Rows are points. The window is the flat piece filled in between its corners: a triangle in 3 columns, a solid with four corners in 4, and so on. A path goes straight from each point to the next, and from the last back to the first. List the points from which the path goes on through the window.
In the rows, 128 means zero.

Window, 3 rows:
[[163  79 151]
 [122 132  69]
 [ 92 118 114]]
Path:
(1): [ 73 110  68]
(2): [86 96 89]
(3): [104 134 135]
(4): [151 149 124]
(5): [126  93  94]
(6): [103 105  97]
(7): [ 99 153 124]
(8): [110 176  93]
(9): [123 110  73]
(10): [141  62 130]
(11): [176 127 151]
(12): [ 82 149  94]
Through the window after points: 2, 4, 6, 8, 10

Window:
[[163 119 184 114]
 [ 76 128  73  86]
 [104 142 121 126]
 [164 151 153 109]]
Path:
(1): [ 66 146 106  74]
(2): [ 95 153 147  89]
(3): [138 133 118 110]
(4): [175 137 149 136]
(5): [121 138 170 102]
(6): [113 132 168  68]
(7): [182 128 135 132]
(8): [166 106 132 138]
(9): [131 138 187  85]
(10): [ 78 152 100  65]
(11): [ 90 116  72 104]
(12): [125 113  67 112]
Through the window after points: 2, 8, 10, 12

Window, 8 rows:
[[128 103 135  98 176 158  84  96]
 [108 115 117 157 103 145 107 129]
 [154 113 160 115 111  53  95 215]
 [161  94 180 173 160  96 180  98]
 [148 147 157 116 104 121  98 133]
 [116 167 130 134 108  72 166  71]
 [165  78 157  89 122 102 125  57]
 [ 40 154 195 107 158 139 129 174]]
Path:
(1): [150 115 140 117 145 138 166 129]
(2): [ 70 129 191 143 138 110  93  89]
(3): [126 134 182 148 139  60  80 135]
(4): [133 117 115  84 112 130 159 160]
(5): [112 118 128 116 123 145 152 107]
(6): [110 135 171 147 129 128  87  74]
(7): [137 123 179 169 125 103  75  59]
(8): [122 105 125 124 116 131 137 130]
Through the window after points: 3, 7

Window, 9 rows:
[[112 123 114  68 121 158 103 165 135]
 [165 139 187  98 102  95 178  88  85]
 [127 117  64 103  92 115 101 147 103]
 [ 81 125 115 125 106 131  52 142 131]
 [178 119 172 165 140 113 240  89 126]
 [125 186 122 109 140  87 149 157  91]
 [124 194  75  92  95 130  89 131 150]
 [ 99  85  88 107 159 208  45  89  92]
 [ 96 125 138 133 112 138 229  76 106]]
Path:
(1): [118 177  79  95 136  98 124 116 152]
(2): [138 160 118 110  73 166  99 135 112]
(3): [132 144 148 147 112 135 157 111 114]
(4): [124 110 119  66 163 119 163  90 142]
(5): [117 114 107  89 143 125 135 112 105]
(6): [157 135 164 157  83 152 116 129  91]
(7): [119 147 139 122  97 151 166 115 100]
(8): [115 142 109 113 146  98 152 116 120]
(9): [101 106  78  26 177 131  77 101 137]
(10): [107 124 130 158  99 162  83 123  98]
(11): [125 172 111 119 113 171 118 148 106]
(12): [113 128  92  88 126 123  86 106 131]
Through the window after points: 1, 7, 9, 11

Window (12 x 12):
[[152 177 164 137  66 165 129 164  99 146 111 113]
 [129 120 134 146 154 164 105  84 122  54 147 120]
 [ 54 143 181 181  93 175 129 150 113 184 166 141]
 [104  80  94 110 158 124  80 159  80  55 120 137]
 [127  87 176  81  93 160 163  97 158 168 121 117]
 [107 161  76 174  72 119 157 131 117 144 122 103]
 [154 120 138 195  34 161 132 149 130 146 113 147]
 [150  90 151  92 202  96  68 104  88  97 169 181]
 [140 104 125 110 184 104 133 157 141  46 153 153]
 [137 111 158 147 152  87  77 125 139  69  98 114]
 [112 130 126 135 146 200 124 119 190 192 124 126]
 [120 119 136 122 187 123 117  97 116  50  82 182]]
Path:
(1): [145  85 169 192 153 145 180 141 110 147 177 103]
(2): [ 66 164 146  94  72 169  85 126 146 150 103 160]
(3): [101 148 153 105  87 133  74  95 154 102 118 166]
(4): [149  98 129 143 189 140 134 133 104 101 136 139]
(5): [117  84 147 159 193 141 131 110  98 106 109 126]
(6): [124 127 150 109 137 147  96 121 145  79 126 167]
(7): [103 134 118 126  81 147  93 137 135 123 151 169]
(8): [158  96 166 196 132 142 149 140  95 122  93 101]
(9): [173  93 161 152 132 160 148 146  62 112 111  83]
(10): [100 135 113 142 112 114  93 106 160  56 146 185]
(11): [102 143 108 120 100 151 105 123 126 102 134 165]
(12): [128 107 148 151 132 155 153 129 115 143 129 114]
Through the window after points: 1, 3, 7

Window:
[[112 131  64  77 167 116 163 131 110 108 136 120  90 116]
 [ 96 133 170  98 129 104  74 187  56 126 163  68 150 120]
 [ 96 116 125 159 147 123  64 157  94 104 182  97  98  78]
 [169 153 101 101 117 122 116 102 143 117  81 108  58 131]
 [ 66  87  79  86 101 223 135 162  86 145 146  33  94 111]
 [188 140 104 167 128 102 149  82 153  83 117 148 140 172]
 [155 128 109 196 141  81 122 143 111 161  74 147 123 147]
 [163 138 109 131  90 109 131 104 144 166 125 198 116 137]
 [102 114 137  91 158 213 132 205 133 140 141  76 105  94]
 [167 102  66 116  97  94 129 129 190 137  79 130 141 113]
 [ 94  97 101  73 170 188 123 151 129 191 199  13  86 116]
 [122 152 141 161 101  71 165  95 159 134  92 134 123 107]
 [152 105  98  80 164 163 137  74  97 127 108  97 118  74]
 [128  63 169 152 122  70 116 135 131 123 117 152 101 154]]
Path:
(1): [ 66 120  94  80 181 173 117 122 145 101 109 130  96 155]
(2): [165 113 117 116 100 113 138 136 119 148 152  73 104  87]
(3): [158 119  68 152 107 128 182 149 116 129 155  99  97  71]
(4): [115 111  96 103 133 139 122 123 141 135 108 108 106 129]
(5): [101 131 117 107 167 137 106 117 129 140 113 107 125 100]
(6): [159  93 110 130  61 146 140 172 107  99 211  93  74 139]
(7): [201 135 154 131 110  59 137 165  96 115 127  86  93  87]
(8): [ 87 111  76 116 148 155 121  83 145 136 122 137 125 150]
(9): [109 119 119 104 154 149 111 133 153 130 124 122 122 134]
(10): [150 115  91 117  79 113 170 141  99 126 155  54  87  63]
(11): [156 103 103 134 104 123 127 152 100 135 136  99 115 109]
(12): [100 132 106 120 141 143 113 122 135 130 111 106  94 124]
Through the window after points: 11

Window:
[[ 83 124 111 140  83 146  94 114 147 131 161 205 140 117]
 [ 94 135 150 125 116 182 119  85 112 174 139 116 112 129]
 [171 134 138 157 174 120 177  88  68 147 104 138 123 123]
 [109 135 125  97 100 111 128 103 117 133 116 139  97 153]
 [140  33 115 122 239  92 136 108 121 179  40 128 175 106]
 [101 166 132  80 171 158 152 183 131 137 136 138 142 114]
 [188  99 149 125 120 137 148 150 172 135 167 120 118 149]
 [142 162 179 101  88 125 144 176 143 155 110 145 153 141]
 [153 116 177 120 103 131 170 141 132 153 155 141  68 101]
 [ 88 174 126 127 111 149  91 108 196 100  20 133 146  95]
 [ 88  65 140 166 133  68 123 100 138 140 115  99 155 112]
 [179 176 180 108  91  40 169 129 229 176 157 160 126 158]
 [131 157 136 144 164  91  58 141 112 162  70 107  70 115]
 [170 147 115 110  80  94 143 106 104 142 144 129 152  61]]
Path:
(1): [122 124 105 153 134 111 171 131 154 153 106 126 121 125]
(2): [138  97 200  79 113 106  46  69  90 145 106 147 118 121]
(3): [142 146 148  95 130 117 122 104 155 120 157 129 126 112]
(4): [142  50 121 182 110 147 197 158 109 199  60 149 155 158]
(5): [174 152  92 141  91 103 188 128 135 206  80 141 103  85]
(6): [134 128 150 115 120 104 121 108 127 127 146 135 148 111]
(7): [140 137 191 100 138  86 149 122 133 105 120 133 134 119]
(8): [135 149 111 131  68 166 121 184 150 215 106 146 147 147]
(9): [120 128 118 148 116 115 158 112 135 150 121 131 130 122]
(10): [127 123 151 110 155 126  89 116 128 131 109 132 113 117]
(11): [121 141 170 118 153 166  74 108 116 114 135 105  88 100]
(12): [123 128  96 148  91  77 175 130 142 232  89 159 146 162]
Through the window after points: 5, 7, 11

Window:
[[148 123 113 142 124 119  99 136 133  76 133 145 124 131]
 [123 145  98 154 136  96 124 125 135 108 119  58 150 144]
 [ 97 107 108 111 100  84 140 131 111 119 249 190 165 148]
 [130 110 123 110 135 131 141 146 116 102 135 103 132  98]
 [150 118 113 132 107 112 125 151 105 114 105 139 171 138]
 [175 132  96 133 133 145 137 176 143 116 144 141 147 164]
 [132 114 136 133 125 134 153 119 142  90 133 132 160 160]
 [184  89 111 165 124 138 131 132 118 122 122 114 126 151]
 [ 87 137 108 162 149 120 131 130 129 135 107 112 128 133]
 [111  85 112  86  83 102 113 141 156 135 200 172 151 161]
 [137 166 110 143 118 147 114 100 127 139 131 102 151 137]
 [131 155 154 149 120  92 138 136 135 129 130 104 124 127]
 [120 159 120 123 141 116 124 117  97 123 114  90 115 174]
 [ 99 100 120 125  60 132 122 169 120 108 220 165 155 167]]
Path:
(1): [141 133  78 117  99 104 141 126 111  93 152 134 108 145]
(2): [132 126  90 135  77 106 176 149 131 102 148 136 107 178]
(3): [130 113 118 125 131 127 106 132 128 116 149 133 160 133]
(4): [131 137 127 139 137 114 109 111 120 125 139 118 154 150]
(5): [135 148 110 142 107 130 141 139 139 120 133 102 135 133]
(6): [134 144  84 124  95 117 154 131 141 138 157 117 136 166]
(7): [131 116 140 150 152 116  99 149 110 100 131 122 146 119]
(8): [109 120 140 145 132 117 112 136 131 119 141 117 150 150]
(9): [141 146  97  92  93 103 155 139 128 113 158 141 126 127]
(10): [118 127 111 137  94  96 149 107 123  90 128 120 134 148]
(11): [155 123 129 134 147 149 110 156 134 120 143 130 149 132]
(12): [129 123 138 140 143 120 123 140 128 135 143 124 168 152]
Through the window after points: 4, 10

Window:
[[145 144 164 155 142 142  88 108 113 100 146 134 169 131]
 [190  63 143 153 142 110 117 137 160 191 152 102 142 112]
 [ 65  91 137 146 175 141  74 111 104 165 133 119 151 156]
 [189 133 100 147 130 203  78  96 162 134 113  80 157 148]
 [140 147 100 141 183 151 109 114 147  79 102 169  81 111]
 [134 167 142 146 175 124 142 144 117 120  50 129  98 128]
 [151  78 130 119 144 125 178 141  37 156  97 177  37 140]
 [144  70 176 118 138 116 173 129 180 131 160  69 111 136]
 [166 112 120 156 156 157  59 167 136  96 117 114 148 170]
 [163  42 150  86 106 126 106 126 171 138 113  71 133  79]
 [ 70 122 124  72 176  50 102 105  69 164 156 144 127 178]
 [157 121  75 163  99 151 190 142 126 108  53 196  93 136]
 [ 57 152 158  99 155  98  92 166  71 186 177 149  90 152]
 [ 84 109 157  53 193 108 153 148  81 176 144 187 123 152]]
Path:
(1): [ 93 106 112 117 144 141 163 174  91 126 181 105 145 104]
(2): [135 143 167 127 163 111  69 102 138 152 103 161  78 167]
(3): [136  95 132 135 135 146 124 113 128 137  78 145  98 167]
(4): [115 132  95 154 147 122 142 156 107 134 147 154 152  98]
(5): [125 107 132 109 165 123 138 137 108 140 142 119 123 126]
(6): [122  95 172 117 150 114  80 122 142 165 132 121 114 148]
(7): [126 106 143 122 143 110  79 122 131 145  87 146 101 147]
(8): [142  92 109 118 159 162 159 135 119 150 156  93 145 121]
Through the window after points: 1, 3
